Each row is a point. Each copy is the shape, with its points in the same order, stretched, turned, moved and blurred by noise. Some copies are also mirrored. Which?
In the rows, zero is written as 128.

Shape, 9 rows:
[[137 111 249]
 [137 106 118]
 [125 158 190]
 [ 94 113 116]
 [138 110 116]
 [ 92 145 121]
 [109 114 163]
 [122 143 141]
 [ 90 105 121]]
Copy 1 (9 x 3):
[[ 34  12 130]
 [120 128 111]
 [ 96  62 161]
 [167 102 111]
 [122 133 112]
 [172 101 141]
 [119  71 120]
 [131 103 142]
 [166  95 104]]
Copy 1 is: mirrored
Copy 2 (9 x 3):
[[204  99 195]
 [101 116 145]
 [187 125 141]
 [103 150 144]
 [114 111 138]
 [123 165 127]
 [143 139 162]
 [137 132 123]
 [103 161 155]]
Copy 2 is: only turned

Shape:
[[144 202 145 101]
 [ 99 179  77 157]
 [ 89 156 156 144]
 [194 109 128  56]
 [121 170 157 150]
 [129 107 139  74]
 [ 87 119 172 125]
 [107  83 154 132]]
Copy 1 (8 x 4):
[[ 67 134 122 120]
 [106 178 154 117]
 [107 139 132 162]
 [105  70 131  76]
 [103 140 115 146]
 [110  86 153 119]
 [117 111 139 168]
 [145 100 141 150]]
Copy 1 is: mirrored
Copy 2:
[[147 129 152 207]
 [167 113  78 146]
 [ 94 109 101 167]
 [122 165 217 117]
 [106  98 110 183]
 [ 84 160 166 110]
 [ 49 126 105 146]
 [ 52 122 107 110]]
Copy 2 is: only turned
Copy 3:
[[192 116 185 149]
 [179 122 129  53]
 [140 140 196 121]
 [106 105 133 215]
 [152 110 199 118]
 [ 95 137 148 191]
 [ 98 146 195 159]
 [ 72 135 168 159]]
Copy 3 is: mirrored
Copy 4 (8 x 4):
[[154 188 103 134]
 [216  92 172 139]
 [128 135 135 170]
 [ 98 170  40  71]
 [121 152 149 142]
 [107 138  46 138]
 [100 127  97 180]
 [ 84 104 103 144]]
Copy 4 is: only turned

Shape (11 x 6):
[[135  93 105 140 204 146]
 [150 112 106  86 119 142]
 [141  92 142 148 125 128]
 [ 54  76 115 174 134  79]
 [ 93 117 185 113 133  77]
 [ 52 125 147 131  44 126]
 [124 128 148 185 133  80]
 [145 143 151 142 144 131]
 [118  97 155 130 123 112]
 [116 164 140 124 162 155]
 [123  78  65 119 168 124]]
Copy 1:
[[ 98  67 169 199 112 102]
 [116 108 171 118 153 158]
 [133 116 101 168 135 150]
 [ 62 176  95 177  57 142]
 [148 189 148 144  92 111]
 [ 91 249  88 120 157 171]
 [132 147  56 140 101 105]
 [140 129 108 140 150  99]
 [136 156 118 157 122 148]
 [122 148 146 146 165  74]
 [ 63  77 187 156  89 150]]
Copy 1 is: only turned
Copy 2:
[[158 150 148  76 174 179]
 [111 145 152  87 113 107]
 [145 110 125  93 134 147]
 [145 106  78 109 237 144]
 [105  60 157 119 188 129]
 [130  85 106 172 160  82]
 [113  97  97 128 165 182]
 [120 112 147 127 126 169]
 [131  92 136 102 155 135]
 [128 122 169 149 142 159]
 [134 173 119  62 181 136]]
Copy 2 is: mirrored
Copy 3:
[[146 143  88 100 180 163]
 [143 138  99 104  87 166]
 [147 159 108 125 131 102]
 [ 99 200  71 184 184 103]
 [ 94 119  54 140 120  74]
 [ 45 182 126 167  95  91]
 [140 129  95 183 165  63]
 [129 104 113 127 135 104]
 [124 153  89 127 124  97]
 [ 84  92 115 112 142 133]
 [154 176  75 122 153 190]]
Copy 3 is: mirrored
Copy 4 (11 x 6):
[[ 79 138  47 136 164 128]
 [180 132  99  91 149 168]
 [109 112 107  85 115 135]
 [ 33 137 155  78 179  91]
 [100  42 181 111 142 136]
 [125 122 222  73 126 190]
 [ 92  90 149 118 110  62]
 [129  88 121 144 102 124]
 [102  89 141  89 127 146]
 [124 104 126 175 124 155]
 [112 171  69  91 201 111]]
Copy 4 is: only turned
